Rows are points. Each copy is the shape, with its points in the same order, turned, moved and blurred by noise. Is it also mirrored, or only turned?
In the rows, 128 means zero.

Shape, 6 rows:
[[148  85]
 [146  96]
 [147  82]
 [ 66 207]
 [105  87]
 [125  97]]
Copy 1 (6 x 2):
[[ 91  90]
 [ 92  96]
 [ 85  92]
 [152 225]
 [ 69 131]
 [ 90 123]]
Copy 1 is: only turned
Copy 2 (6 x 2):
[[143 155]
 [135 144]
 [150 161]
 [ 47  50]
 [104 160]
 [121 142]]
Copy 2 is: mirrored

Shape, 9 rows:
[[ 80 178 171]
 [150 123  94]
 [ 98 126 167]
 [187  96 107]
 [184 186 109]
 [ 87  60 162]
 [157 187 160]
 [153 184 155]
 [123 177 134]]
Copy 1 (9 x 3):
[[ 52 107 107]
 [163 108 137]
 [ 89 142 127]
 [196 138 117]
 [152  84  67]
 [111 199 189]
 [124 103  53]
 [118  96  63]
 [110  85 105]]
Copy 1 is: only turned
Copy 2 (9 x 3):
[[ 78 150 178]
 [177 150 116]
 [ 98 103 141]
 [183 138  55]
 [153 216 103]
 [123  45 118]
 [ 99 198 111]
 [101 189 115]
 [120 170 148]]
Copy 2 is: mirrored

Shape:
[[115 217  87]
 [ 45 170 119]
 [117 110  49]
 [111 135 156]
 [129 104  99]
 [179  97 184]
 [116 144 160]
 [ 91 103 114]
 [162 120  52]]
Copy 1 (9 x 3):
[[199  69  89]
 [111  55  76]
 [140  83 188]
 [120 140  97]
 [125 121 163]
 [120 215 125]
 [120 142  91]
 [100 105 142]
 [177 108 191]]
Copy 1 is: only turned
Copy 2, 9 rows:
[[232 145 121]
 [173 163  57]
 [136 184 169]
 [140  96 100]
 [124 136 153]
 [109  40 149]
 [151  91 100]
 [113 145 115]
 [152 155 201]]
Copy 2 is: mirrored

Shape, 9 rows:
[[158 148 171 122]
 [198 164 136  99]
 [176  92 131 124]
 [ 95  67  90 193]
 [156 146 160  79]
 [164 174 157  78]
 [141 115  68 118]
 [ 96  45  84 142]
 [124 113  27 145]]
Copy 1, 9 rows:
[[175 108  83 132]
 [178 111  84 182]
 [159  90 148 147]
 [134 152 208  70]
 [132  87  74 149]
 [147 106  56 168]
 [123 151 158 162]
 [ 95 126 210 100]
 [111 193 188 152]]
Copy 1 is: only turned
Copy 2 (9 x 4):
[[ 96 145  79  93]
 [101 176  58 137]
 [157 165  90  97]
 [206  79 146  98]
 [ 86 176 101 106]
 [ 67 178  86 127]
 [165 146 132 154]
 [209 127 172  92]
 [194 120 145 184]]
Copy 2 is: mirrored

Shape, 9 rows:
[[108 133 179 172]
 [164 119  55  94]
 [121 151 106  89]
 [103  76 113 136]
 [181 224  98 176]
 [143 137 143 129]
 [130 108 161 105]
 [145 102  33 122]
 [167 165 134  57]]
Copy 1, 9 rows:
[[119  78 107  86]
 [ 98 158 191 192]
 [127 158 130 162]
 [104 138 178  91]
 [ 59  71  87 213]
 [128 102 135 142]
 [160 116 152 118]
 [ 61 162 204 168]
 [171 135 131 197]]
Copy 1 is: mirrored
Copy 2 (9 x 4):
[[161 134 150  96]
 [ 49 141 154 202]
 [ 75 170 140 136]
 [ 98  91 113 114]
 [149 167 232 197]
 [145 156 137 132]
 [131 146 103 120]
 [ 41  97 149 170]
 [109 205 113 166]]
Copy 2 is: only turned
Copy 3 (9 x 4):
[[143 104 176 184]
 [174 197  97  73]
 [157 131 154  84]
 [115 151 111 144]
 [224 197 224 132]
 [172 131 153 132]
 [156 101 129 128]
 [151 217 101  90]
 [209 107 142  67]]
Copy 3 is: only turned
Copy 4:
[[200 107 107 131]
 [ 53 134 149 120]
 [121 163 158 129]
 [130  83 145 164]
 [134 147 107   9]
 [142 138 109 126]
 [145 146 110 170]
 [ 51  95 163 118]
 [111 209 121 132]]
Copy 4 is: mirrored

Shape:
[[121  81 171 210 148 151]
 [ 92  37  89 160 194  92]
 [117  73 127 169 184 105]
 [ 76 102 164 164 191  96]
 [170 178  69 125  98 122]
 [138 133 101 108  98 141]
 [133 171  80 142 126 139]
 [ 78 143 171 194  96 156]
 [114 148 114  88  94  96]
 [118 153  71 122 107 139]
 [103  80 158 141 200 134]
 [ 97  94 104 134 174 144]]
Copy 1:
[[150  74 115 162  82  65]
 [229 117  84 174  84 155]
 [180  91  78 154  88 132]
 [145 121  45 153  59 107]
 [130 140 132 100 216 131]
 [128 129 152 103 157 138]
 [125 145 119 133 190 117]
 [117 141 120 137  88  27]
 [116 161 114  71 133 150]
 [130 166 145 119 169 130]
 [127 107  92 172  64 145]
 [147 136 115 171 102 149]]
Copy 1 is: only turned
Copy 2:
[[ 63 205 116 154 151 179]
 [126 249  61 157 167  84]
 [103 212  87 145 181 110]
 [109 213  91  96 200 148]
 [142  93 178 149 146  77]
 [150 111 139 144 116 114]
 [158 119 172 146 174 121]
 [110 174 173 110 135 207]
 [157 125 141  86 112  97]
 [176 130 162 139 144 109]
 [111 188  53 129 175 154]
 [155 184  85 154 163 131]]
Copy 2 is: only turned

Shape (11 x 6):
[[ 90  99 160 106  96  88]
 [151  89  72 107 112 177]
 [166  73  49 111 113 201]
 [ 69 116 177 113  74 105]
 [166 144 133  99 231 126]
 [152 165 136 127 186 153]
 [117 159 119 163 167 169]
 [166 107  81  83  91 175]
 [113  71 189 110 138 104]
 [124 115 135 156 101  86]
 [203 149 155 139 201 167]]
Copy 1:
[[ 89 131 112 105 124 195]
 [102 176 126  51  76  82]
 [ 90 181 140  36  68  52]
 [103 151 120  92 140 220]
 [136  87 105 128 169  47]
 [153 123 139 107 169  72]
 [156 118 181  73 155  91]
 [116 197 109  66  79  87]
 [ 51 117 108 115 163 163]
 [103 139 166 128 102 161]
 [124 143 149 134 185  37]]
Copy 1 is: only turned
Copy 2 (11 x 6):
[[102 154 150 108 152 168]
 [126  61 143 152 176  86]
 [118  31 145 175 176  78]
 [120 199 149 118 139 149]
 [ 64  56  44 134  98 152]
 [112  75  66 141  66 109]
 [158  95  85 147  86 113]
 [ 90  76 155 146 181  77]
 [ 89 129 157 122 119 188]
 [127 128 150  76 117 132]
 [ 76  51  90 163  44 123]]
Copy 2 is: only turned

Shape, 13 rows:
[[119 110  54  56 187 100 215 155]
 [150 209 113  98 113  65 120 122]
 [145 164  78 118 111  41 207 124]
 [169 114 136  84  92 211 127 173]
 [162  77 151 135  64  68  54 170]
 [118 204 140 111 109 107  92  72]
 [170 121 158 197 204 137 137 103]
 [102 119 144  96 106 112 151  76]
 [162  88 108 155 112 174 131 171]
 [115 130 167 186 165 165 151 165]
 [113 121 187 159 139 142 154 132]
 [112 184 135 139  69 135 121  55]
 [129 121  78 207 111 105 124 110]]
Copy 1 (13 x 8):
[[ 94  79  11 135  76  87 137 184]
 [ 78 134 104 111 186 147 119 197]
 [110  99  46  86 103 179 128 216]
 [172 140  95 116 152  40 148  81]
 [158  63 196 108 158 138  73 120]
 [ 93 172 124 175 182 156 141 155]
 [105 201 135 113  41 139  92 108]
 [138 122  69 163 135 171 134 128]
 [177 139 138  97  97  85 137 108]
 [ 88 163 138  93  58 116 172  96]
 [107 147 112 111  92 147 158  83]
 [155 195 103 155 178 186 160 146]
 [166 161 145 124  80 171 137 176]]
Copy 1 is: only turned
Copy 2:
[[107 244 127 112  79 155 104 189]
 [154 132  98 102 170  87  63 181]
 [171 224 106 110 142  69 103 209]
 [114  87 209  63 136 153 171 138]
 [233  45 113  86  95  98 155 159]
 [116  91  79 132 195  78 106 151]
 [113 160  94  82 108  71 147  43]
 [130 142  70 135 162 132 180 167]
 [139 128 200  95 100 101 185 125]
 [153 155 153 125 136 123 147  49]
 [155 155 110 118 152 131 171  76]
 [118 103  96 148 217  70 160 151]
 [163 144 129 155 113  28 162 133]]
Copy 2 is: only turned
Copy 3:
[[ 50 197 151 129 164 224 132 199]
 [ 78 163 120 112  73 107  82 159]
 [ 51 173 201 155  77 153 108 154]
 [185 206  71 134 179 133 103 122]
 [109 106 118 202 169  34  67  96]
 [110 140 121  46  77  94  73 119]
 [114  81  50 115 105 153 193 108]
 [ 92 146 152  76 134 136 109  72]
 [174 154  99 176 160 126 147 142]
 [161  87  85 149 118 214 132 123]
 [133 104 103 134 114 175 101  87]
 [148 146 152  62  82  92 123  87]
 [140 105 169 155 110  98 161 156]]
Copy 3 is: only turned
Copy 4 (13 x 8):
[[ 36 142  75  54 128 200 158 112]
 [ 94 108 186 156 102 176 161 181]
 [ 22 174 165 136 100 178 156 147]
 [202 136  86 151  97 176 156  72]
 [173 160 181 193 165 205  57 121]
 [135  92 209 144 122 116 172 159]
 [141 173  87 126 137  62 103 186]
 [112 147 171 121 170 129 174 100]
 [163 168  94 140  92 146  91  84]
 [125 125  66 163 127  76 101 113]
 [124 142 104 172 159  86 131 110]
 [134 126 220 150 106  90 176 112]
 [103 172 175 125  92 100  66 121]]
Copy 4 is: mirrored

Shape (14 x 9):
[[107 148 133 171 121 138 151 113 155]
 [163 142 118 110  93 132  86 113 151]
 [155 147 139 167 165 130 137 128 161]
 [112 105 130 107 102  93 111 108 168]
 [107  62 136 107 104  33 141 179 154]
 [120 113 116 138  92 148 151 106 164]
 [128 136 122 113 113  84 113 127 122]
 [136 135 135 140 110 139 162 163 119]
 [116 121 136 127 153 136  92 110  99]
 [112 139 114 105 160 149 136 118 136]
 [200 122 118 103 163  39 143 115  44]
 [108 161 125  99  92 138 135 131 133]
 [116 157 201 115 131 149 164 150 101]
 [138 140 162 105 115 149 139 139 163]]
Copy 1, 14 rows:
[[ 88 146 164 114 173 140 123 130 105]
 [150 109 146 149 163  80 149 133 144]
 [129 167 128 115 189 147 128 104 133]
 [124 123 142 122 170  96 134 199 133]
 [172 136  97  98 183 111  90 242  79]
 [ 80 123 143 109 173  93 146 150 102]
 [148 126 139 144 158  98  93 167 125]
 [119 121 121 118 157 124  99 114  77]
 [107 130 118 189 157 138 118 146 141]
 [ 95 152 113 132 127 121 118 134 141]
 [169 147  80 177 201  82   7 125 148]
 [111 107 150 125 116 104 110 143 113]
 [106  81 117 113 143 182  80 112 116]
 [121  97 122  99 149 134 136 131 127]]
Copy 1 is: only turned
Copy 2, 14 rows:
[[121 131 106 127 132 146 123 104  99]
 [123 155 125 179 181  87 106 114 147]
 [112 111 154 138 152 164 109 107 118]
 [131 133 131 144 160  64 152 131 108]
 [147 129 190 101 113  50 187 156 149]
 [134 144  87 142 158 118 161 105 124]
 [144 143 144 153 137  82 113 153 118]
 [140 138 111 124 113 139 116 133 163]
 [146  79 117 182 128 101  96 122 115]
 [113  97 101 174 138 131 131 156 118]
 [228 118 202 183 142 130  86 205 141]
 [116 153  81 145 137 102 110 154 132]
 [135  92  91  90 124 128  71 157 147]
 [102 118 104 120 167 116 114 134 155]]
Copy 2 is: only turned

Shape:
[[100 107 123  50 126  80 120 172 114]
 [ 80 149 150  42 110  95 134 155 112]
 [102 137 148  77  97 109 151 153  54]
 [ 97 134 122  54  84 110 105 151 129]
 [178 171 148 142 128 152 102  61 156]
 [134  78 143  34 107 130 136 167 102]
 [121 130 124 150 185 167  97  96 147]
 [102 113 112 193 122 151 114 121 175]
 [120 146  93 159 146 111 115  81 165]
 [111 120  95  95 112 184 147  81 127]
 [183 150 107 170 138  97 126  32 145]
 [161 174  90 147 134 151 155 128 156]
 [131 128 112  74  92 118  79 145  81]
 [109  94 151 141 114 147 117 119 174]]
Copy 1 (14 x 9):
[[ 70 171 154 132 117 175 150 179 122]
 [ 88 178 127 106 114 156 200 180 112]
 [116 174 130 131  74 169 200 140 135]
 [ 97 175 138 113 160 152 175 161 139]
 [142  84 151 118 170 116 147  44  85]
 [132 157 159 113 125 201 151 189 137]
 [143 108 148 177 166 121 126 100  62]
 [138 105 107 170 159  63 101 116 121]
 [ 88 125 122 142 156 103 118  75  81]
 [177 176 108 129 162 155 129 107  77]
 [ 90  97 136 119 134 121 101   7  80]
 [117  75  81 152 161 151 137  81  93]
 [115 172 167 144 150 173 183 114 158]
 [147 106 144 133 147  87 124 146 119]]
Copy 1 is: mirrored
Copy 2, 14 rows:
[[ 81 140 158  47 155  76 105 117 143]
 [ 94 112 168  45 138  84 116  67 121]
 [ 82 110 139  70  95  76 108 105  83]
 [106 111 198  76 147  99  99 105 133]
 [186 133 151 188 143 105 181  88 105]
 [ 77 109 143  76 186  80  84 126  93]
 [171 126 106 129 150 148 190 136 142]
 [148 151 130 157 122 183 135 133 164]
 [172 150 133 151 118 116 157 113 184]
 [166  64 124 129 137 115 104 121 127]
 [179 143 121 208 114  63 174 112 156]
 [209 165 114 132 122 112 112 110 112]
 [113 117 194  86 138  81 127 150 105]
 [109 130 132 147 158 161 125 111 142]]
Copy 2 is: mirrored
Copy 3 (14 x 9):
[[149 106  75 140  77 107 172 107  97]
 [162 115 117 140  68  90 194 135 101]
 [112  89 134 150  98  65 165 127  90]
 [142 127 101 152  91 116 201 117 127]
 [166 148 176 139 174 147 103 133 190]
 [116 100 122 140  66 115 170  53 113]
 [173  96 147  80 174 177 123 131 153]
 [107 136 125  84 163 203 135 166 146]
 [163 155 111  99 187 155 123 151 138]
 [131 147 169  87 158 128 178  91 133]
 [162 184 140 132 212 134  71 130 149]
 [124 149 130  72 149 110 116 143 187]
 [126  92 102 174 134 104 182  97 139]
 [123 134 145 114 119 200 143 133 133]]
Copy 3 is: only turned

Shape (14 x 11):
[[ 96 108 179  90 228  85 123  90  93  70 144]
 [117 149 174 130 175  66 170  98  41  35 133]
 [166 105 132  98 182  72 131  91  67  72 131]
 [115  83 166 144 192  88 138 142  47  98  92]
 [127  82 160 143 160  65  91  90  64  83 156]
 [170 107 113 150 158 157 136  68 182 163  43]
 [143 151  97 180 121 170 133 107 146 132 139]
 [150 165 148 180  92 107 127 155 212 127 127]
 [ 94 111  75 140 131 140  96  65 163 120  25]
 [110 131 122 132  84 113 179 128 160 166 155]
 [144 164  61 163 121  90 152 174 192 146 145]
 [138  54  87 155 128 165 150  90 200  87  64]
 [157 100  99 135  95 128 132  69 188 136  36]
 [152 162 117 109  82 151 123 185 162 127 138]]
Copy 1 (14 x 11):
[[146 128 180  86  98 141 198 135 173 236  78]
 [121 106 231  39  96 124 146 133 191 184  59]
 [131 123 218 120  97 146 133  98 194 205  90]
 [156 157 207 102 141  87 167 143 209 169  96]
 [160 136 193  95  71 132 181  89 216 166 114]
 [ 96 129 166 222 139 160 150 166 100 119 151]
 [140 113 140 122 139 166 121 110  99  84 144]
 [114 135 113  90 108 185  92 177 138  94 196]
 [ 46 163 149 182 116 111 180 116  95 119 146]
 [127  64 100 112 124 116  97 136 151 118 171]
 [129 126 132  98 134 142  49 126 102 138 219]
 [ 55 119 164 175 187 170 183 118 133 121 185]
 [ 38 126 151 206 119 148 137 143 134 106 169]
 [117 141  81 106 149 167  58 121 151 119 137]]
Copy 1 is: mirrored
Copy 2, 14 rows:
[[122 172 134  79  41 161 161 131  95 149  55]
 [122 128  63 105  63 151 234 124 103 147  56]
 [154 171 120  96  92 135 193 128 146 144  69]
 [150 108 104 100  60 124 166 185 112 192  61]
 [110 141 148  79  88 121 217 162 117 146  97]
 [170 155 129 191 129 190  78 206 187 109 118]
 [126 114  93 140 145 174 106 147 123 124 185]
 [ 71  72 144 205 103 182 112 111 177 151 158]
 [143 110 115 128  65 159  82 205 196  49 126]
 [141  97 142 197 112 105 102  95 106 133 155]
 [159  56 141 161 123 168  96  66 169 149 166]
 [184 144 104 161  51 155  85 192 189 117 189]
 [160 134 128 197  89 137  99 185 213  86 134]
 [ 86 103 100 157 148 121  72  82 170 169 151]]
Copy 2 is: only turned
Copy 3, 14 rows:
[[234  83  90 176 101 107 131  99  40 116 111]
 [241  57 121 162 115  84 169 159  93 136  53]
 [186  67  89 138 131  91 189 140  68  89 100]
 [215  97  88 126 183  62 145 133  83 145  92]
 [225 110 128 162 165  83 165 150  73  59 119]
 [ 87 141  26 112 105  62  81 124 155  85 129]
 [121 139 143 108 115 107  98 105 177  73  97]
 [ 67 132 143 197 151 130  90 130 164 111  88]
 [133 164  56  86 106  98  39 185 116  77 111]
 [ 90  85 181 135 126  92  86 132 138 118 148]
 [ 45  81 154 126 172 138  78 110 127  98  56]
 [128  95  31 107 143 131  46 147 183  73 148]
 [ 74 132  53 119 107  98  72 193 154  84 139]
 [ 71 131 152 126 139 178 131 126 147 146 115]]
Copy 3 is: mirrored
Copy 4, 14 rows:
[[117 144 194 159 125 115 199 168  84  28 157]
 [155  96 210 172  66 136 166 216  96  61 139]
 [118 136 165 177  97  99 202 200 109  95 112]
 [107  76 161 147 117 163 188 180 114  53  95]
 [141 119 175 146 155 119 200 219 145  76 129]
 [103 163 142 188 155 120 113  65 141 138  43]
 [104 140 159 145 162 132  75 144 129 178 119]
 [115 164 126 163 124 178  71 125 201 150 167]
 [136 161 106 156 163  86  72 110 124  80  41]
 [124  98 135 120 116 105 100 100 167 163 173]
 [ 47 141 109 144  98 117  63 148 187 162 158]
 [114 118 100 239 190  93  86 100 130 117  87]
 [149 153  98 191 143  97  97  81 167 136  55]
 [114 149  74 132 112 163 101 140 127 179 170]]
Copy 4 is: only turned

Shape:
[[145 135 121 125 110 119 131  58  60  93 142]
 [189 124 127 118  81 175 123  63 107 200 123]
 [ 86 141 183  87 109  82 154  97 190 174  94]
 [ 98  88 126 143 191  97 177 108 133  95 137]
 [ 61  89 165 131  66 112 129 108 158 150 132]
 [222 195 147 115  99 139 130  29 147 110 159]
 [100 107 140 110  90 122 188 127 172 135 164]
 [ 96  94 156 138 141  81 197 169 122  95 152]
 [123 111  68 147 156 102 141 151 105  74 144]
 [118  91 100 108  87  65 173 124 151 134 129]
 [162 165  81 156 115 185 161  95  77 124 105]
 [208 148 116 167 132 106 114  90 103 130 133]
 [114 138 161 114  41 116 134  59 231 147  86]
 [140 134 124 189 167 112 139 170  79  71 163]
 [157 112 197  73  58 105 157  92 188 114  69]
 [194 174 152  45  81 175  69  52 166 152 117]
 [107  38 121 172 165 102 178 147 139  71 145]]
Copy 1, 17 rows:
[[169 103  75 130 152 160 125  91  79  88 144]
 [149  64  80 184  95 161 199 154  88 109 100]
 [106 147 173 198 219 152 140 167 122  98  98]
 [116 188  82 125 192 112 118  97 156 100 117]
 [132 132 159 205 162 186 115 108 163 135 106]
 [113   9  83 122 157 143 149 146  67  53 127]
 [127 125 142 171 150 137  80 141 166 109  81]
 [126 184 117 137 180  95  51 117 152 141 145]
 [144 180 101  72 129 107 101  79 100 118 107]
 [153 144 139 165 181 107 102 104 109 129  50]
 [120 140  56 131  70 153 132 128  52  76 123]
 [113  85  82 100 143 119 156 119  62 139 126]
 [ 85  76 195 218 179 168 146 114 104  81  72]
 [110 160  88  61 126 107  84 102 115 139 170]
 [116  80 182 239 188 106 134 115  93  72 122]
 [154  28 169 165 136 161 216 161  87  44 130]
 [113 186  94 124 154  77  99  47 179 140 113]]
Copy 1 is: only turned
Copy 2, 17 rows:
[[ 92 122 147  87  63 179 115 107 132 130 166]
 [129 120 166 147  73 140 165  83 168  51  98]
 [129 102  75 115  96  22 158 141 154 102 158]
 [140 146  62  68 121 142 134 169 101 163 133]
 [ 86  82 122 114 125  69 172 182 127 101 148]
 [127 114 155  60  93 149 103  48 234  85 129]
 [129 108 123 100 117  87 136 203 170 128 123]
 [150 101  91 108 141 118 115 193 109 199 157]
 [112 149  83 122 158 198 107 172 118 145 163]
 [121 105  89 128 112 117  92 198 131  84 149]
 [137 150 149 138  86 212 179 112 180 111 168]
 [143 141 134 106 132 177 110  66 140  93 143]
 [105  61  83  94 112  66 170 146 205  39 151]
 [134 141 124 113 191 192 121 127 102 184 175]
 [129  20  69 128  94  78 142 126 183  97 137]
 [ 65 113 121 133  88  94 137  42 242  69  95]
 [137 108  70  87 162 177 128 199  85 165 123]]
Copy 2 is: mirrored
Copy 3 (17 x 11):
[[120 111  89 137  96 163  99 111 133 186 141]
 [131 131 131 120 193  86  95 118 145 211 167]
 [126 131 122 230 124  61 167 165 188 139 113]
 [124 121  91 157  77 121 160  69 156  84  95]
 [113 137  77 221 178 102 131 166 151 110 101]
 [200  76 123  95  97 105 133 172 139 229 144]
 [158 161 123 177 152 120 172 135 143 118  80]
 [106 175 105 151  96 163 173 119 159  68  91]
 [122 116 111 137  94 167 154  70  90  81 145]
 [150 170 101 200 132 137 177 119 140 120 154]
 [119  74 163 107 159 169 128  82 125 173 148]
 [147 103 126  93 101 134 119 130 144 150 193]
 [169  86  95 218 182  68 187 195 167 168 135]
 [ 98 114 123  90  81 184 122 117 120  60 129]
 [108 137  77 178 145  82 229 194 173 192 130]
 [141  89 129 142 147  41 138 186  90 249 145]
 [129 143  60 124 111 138 184  69 145  41 104]]
Copy 3 is: only turned
Copy 4, 17 rows:
[[103 160 112 198 136 129 172 129  76 129 155]
 [ 89 187 137 163 130 112 172  28 162  89 123]
 [156 110  77  76 144 139 208 115 173 122  93]
 [106 103 127 121  87 150 123 152  91 172 104]
 [105 177 103  84 128 129 204 164 147 107  93]
 [183 171 120 230 196 152 134  82 145 127 115]
 [154 140 150  74 129 153 148 153 141  98 107]
 [120  88 119  72 126 126 123 183  88 134 134]
 [ 98 134  98 142  79 121  83 173 103 157 161]
 [166 149 105  93  78 105 146 143 110  96 121]
 [ 99 167 161 182 116 112 143  75 134 167 196]
 [111 163  93 189 146  88  99  77 111 148 131]
 [195 181 101 116 156 105 206 134 206 127  61]
 [ 65 124  96 137 146 117  63 165  83 171 178]
 [179 104 110 129 167  73 200 135 173  89  72]
 [132 148  95 228 174 138 174  67 231  71  93]
 [ 89 111 144  94  89 108  99 194  73 150  87]]
Copy 4 is: mirrored
